Every row gives one point. A path goes straight from each point to the next, and from the last back to the first. The post is the endless flat space through its rows: a point in 2 columns, a line in 3, a plane in 4, and so on, so that a path can go around it. Count how often the path circles the post. Going back the other way cancels.

Post (1 x 2):
[[ 22 -13]]
Path (22 x 2):
[[-24  50]
 [ 23  43]
 [ 76 -36]
 [ 59 -74]
 [-10 -61]
 [-22  40]
 [ 33  49]
 [ 10  19]
 [-19  -5]
 [  5 -30]
 [ 84 -75]
 [ 74  -7]
 [ 20  36]
 [ -3   8]
 [  5 -23]
 [ 20 -79]
 [-32   1]
 [-33  52]
 [ 48  14]
 [ 90 -46]
 [ 31 -69]
 [ -7 -31]]
Times around: 1

Post (3 x 4):
[[ 22 -11  19  -5]
 [-37  11   1  -8]
 [ 32 -17  18  25]]
Path (21 x 4):
[[ -6  38  17   7]
 [ 63   1   0   5]
 [ 29 -27  15 -51]
 [-22 -17  21  13]
 [-38  33  29  -5]
 [ 23  37 -12  58]
 [ 38 -33 -17  27]
 [-30 -46  11 -42]
 [ 26 -21  33 -18]
 [ -2   1  31 -22]
 [ 11 -61  22  21]
 [ 17 -52  -4  -3]
 [ 22   9   0 -56]
 [ -7  57  20 -26]
 [-22  -2  29 -64]
 [-11 -50   5  95]
 [  2  -9  -7  42]
 [ 47   5  29 -31]
 [-19  14  15  26]
 [-14 -39  28  80]
 [  6  -4  39  19]]
Times around: 0

Post (7 x 8):
[[ 31 -39  12 -19  20 -18  -2  26]
 [-23 -21  18  26 -32  15  -6 -52]
 [-10   2 -22 -23 -26  19  35 -32]
 [ 39  -5 -65  72 -12  31 -22   6]
 [-17   5  28  84  -4 -10  45   2]
 [-31 -35 -10  17 -53  -4  27 -13]
 [ 54 -44  17  -1 -11  10  11  56]]
Path (20 x 8):
[[ 44 -53 -27  41   7 -23  24  18]
 [ 35  22  17  51   7   3  17   2]
 [-13 -62  39   7 -69   5 -11  12]
 [-48 -12  17  49  12  17  53   3]
 [-21 -26   2  92 -41  24  41 -24]
 [ 66  18  19  49 -16  64  18  -5]
 [  4  -2 -62   3  -9 -43   9  23]
 [-18 -14 -30  29 -10  18 -22  -6]
 [-21 -27  18  38  -9 -10  67  28]
 [  0 -26 -65  21 -90  66  12 -53]
 [ 45   3  21 -23 -17  -6  39  -7]
 [ 10   6 -28  51  -8 -22  51  51]
 [  6 -32  -8   7 -51  42 -19  25]
 [  2 -28  60  50   6   7 -36  34]
 [-34 -29  15 -11 -38 -83  20  25]
 [  6 -60  33  61 -95 -10  21 -23]
 [ 62 -89  67  -4  21 -10   1  42]
 [ 35  12  38  19  15  74  68  22]
 [ 17 -23 -38  53   5  40 -44  13]
 [-16 -16 -36  20   5  36  51 -31]]
Times around: 2

Post (10 x 11):
[[  6 -36  14  29  -2 -29 -19  33 -32  -4   0]
 [ 42   4   3 -22  23 -39 -24 -13 -17 -15 -38]
 [  4  -5   0  28  -6  13   3  15 -15  54  29]
 [ -2   1  23 -22   8 -40 -28 -27 -26  -5  -7]
 [ 20  18  -4  43 -40  31  -5  23  23  38  35]
 [  4   5 -22 -36   6   4  29 -37  17  -9 -54]
 [  1  15   7  12  14  -4 -17  32  -4  11 -19]
 [ 10  54 -65   4 -27  24  29 -26  12  15  11]
 [ -7  -5 -25  13  -3  29  -7  28  12  23  54]
 [ 16   7   9   9  28 -17   7 -15 -16 -22 -19]]
Path (21 x 11):
[[ 27 -31 -25  -2   6 -50 -63  20   1 -19   0]
 [ 11 -15 -30   0 -11 -11  -3 -59   3  26 -21]
 [ 36  26 -30 -27  12 -13  38 -67  23  -1 -25]
 [ 30 -27   6 -10 -11 -59 -27 -15 -23  14   7]
 [ 66 -55 -45  -5 -43 -37 -45 -20  -6  -2 -31]
 [ -6 -14 -29  -3 -28   9 -49  53  10  -1  13]
 [-13   3 -12 -17  14  20   5 -15   9  -1 -13]
 [ 10 -18 -21  14 -31 -36 -19 -21  -4 -33 -11]
 [ 38 -35  36  26 -23 -24  17   5   3  51  -3]
 [  5  -1 -37 -28  19  -2  32 -24 -12 -35  -4]
 [ -8  31 -23  19 -10  17  57  35  13  20 -19]
 [-12 -29  31   9   6  -5   4 -31   1  44  13]
 [ -5   1   2 -11   6  -6 -75  14   0   6  31]
 [-28 -22   2 -19  33  18  -6   6 -11  -9   7]
 [ 29  51   8 -13  -4  10 -22  16  17 -33  29]
 [ -3 -19  -1  21 -10   9  -8  55  -7   4 -33]
 [ 37  70 -22  37  12  19 -39  24  36   8 -48]
 [ 21 -17   7  45 -22 -27   3  14  -3  38 -25]
 [ 23  51 -10  95  23   2  10  23  -5  35  26]
 [ 15  14 -38  34   4   0  67  -6 -10  -1 -32]
 [ 10 -16  -9  13  15 -27  11  31 -25  34 -10]]
Times around: 0

Post (13 x 14):
[[ 13  -6 -10 -47 -39 -28  12  17  18  18  54  61  23   4]
 [ 16  -5 -43  18  19 -41  12 -27 -14 -13 -11 -32  13  27]
 [-31  -7 -10  -9 -89 -17  10 -24  37 -21  50  18 -18 -19]
 [-20  19   9 -31   0 -29  -4   5  19 -14  36  22   9 -28]
 [ 11  -2   3 -47 -25  -2  43  30 -45 -15 -18  30  -6 -23]
 [  7 -19 -40  -3  24  -6  -9 -19  26  13 -37 -34  -4  36]
 [-25   0 -35  12  30  -1 -28 -21  11 -21  35 -38 -24  46]
 [-37  -8 -25  -9  28  -2   8 -36  13  16   5 -12  20  41]
 [ 18  -9 -22  -3  31  -2  30 -11   4  23  17 -14  11  -3]
 [ 21  24  -3  10  31   3  37  -2 -24  19 -40  26   4   8]
 [ 16 -18  10  25  -2  -4 -28  27 -61  12 -26   4   3 -28]
 [-28  25  -7   8   1 -24  -6 -35   3  28 -10 -64 -18  25]
 [ 34   0  25  -9 -47  12  48  17  -5  -5 -45   1  31   0]]
Path (25 x 14):
[[ 28  -5 -19 -63  12 -33  -4  13  10  36  25 -19   8  43]
 [-11  -5 -22  25  26 -42  46 -49 -21 -10 -15 -37   2  -1]
 [ -3  31  43 -13  20 -34  14 -21  20  47  -4   3  14   0]
 [-20  20 -14 -58  -1  18  27 -31  41  21 -18   2  -4  56]
 [-27  13 -10 -57  53  70  26  17  17  26   9 -36  41  45]
 [-53  14 -43 -33  12  34  67 -27  30  85  15 -18 -30  58]
 [ 12  -1   2 -36 -30 -43  33  18  42 -95  29  19  -2 -54]
 [-19  -5 -21 -24 -46   2  68  22  29 -87   6 -20  -2  -6]
 [  7   3   9 -13 -16  -6 -62  32  -8  34 -22  29  83  14]
 [  4  -5 -19 -30  10   4  39 -40 -17  -6  17 -14 -14 -14]
 [ 63 -22  33  40 -18 -16  15   1 -50  32  -5 -15  33  -4]
 [-43  32 -31  11  22 -27   7 -88 -32  35 -18 -54  -2  18]
 [  4 -44   9  -6 -14  25   4 -11  -5 -25  16   6 -14  22]
 [-30 -41 -25   2  49 -14  -2 -54  20 -29 -56 -50 -30  30]
 [ -8  10  58 -24  37  36  20 -12  61 -17  29 -26  19  47]
 [ 43 -11 -15 -11  -2 -19 -27  20  55  43   5 -22  -7  32]
 [ 19 -16 -22 -28 -15 -29   7  33 -23 -36  29  26  43 -10]
 [ -5 -22 -22  20 -57  87  18 -10 -47 -28 -61 -29 -11  30]
 [ 24   1 -44  -7  -4  11  28 -23  -3  22  -6  -2 -14  34]
 [ -4  36  21 -11  -9 -60   3  -3  25  41  20  -1  83 -19]
 [-37  -8 -23  75  52  16  23 -42 -46 -31 -22 -65 -16  -5]
 [-23   9 -11 -46  70  32  42  -8  23 -12  -9  16 -19  41]
 [ 12 -10   4   9 -34   5   9 -15 -30   2  -1  17 -77  -7]
 [ -1   1  16  29 -44  -5  46  -2   1   2 -22  -2 -53  -9]
 [ 17  25   7 -55  11 -39  33  -3   0  35 -25 -46 -14  32]]
Times around: 0
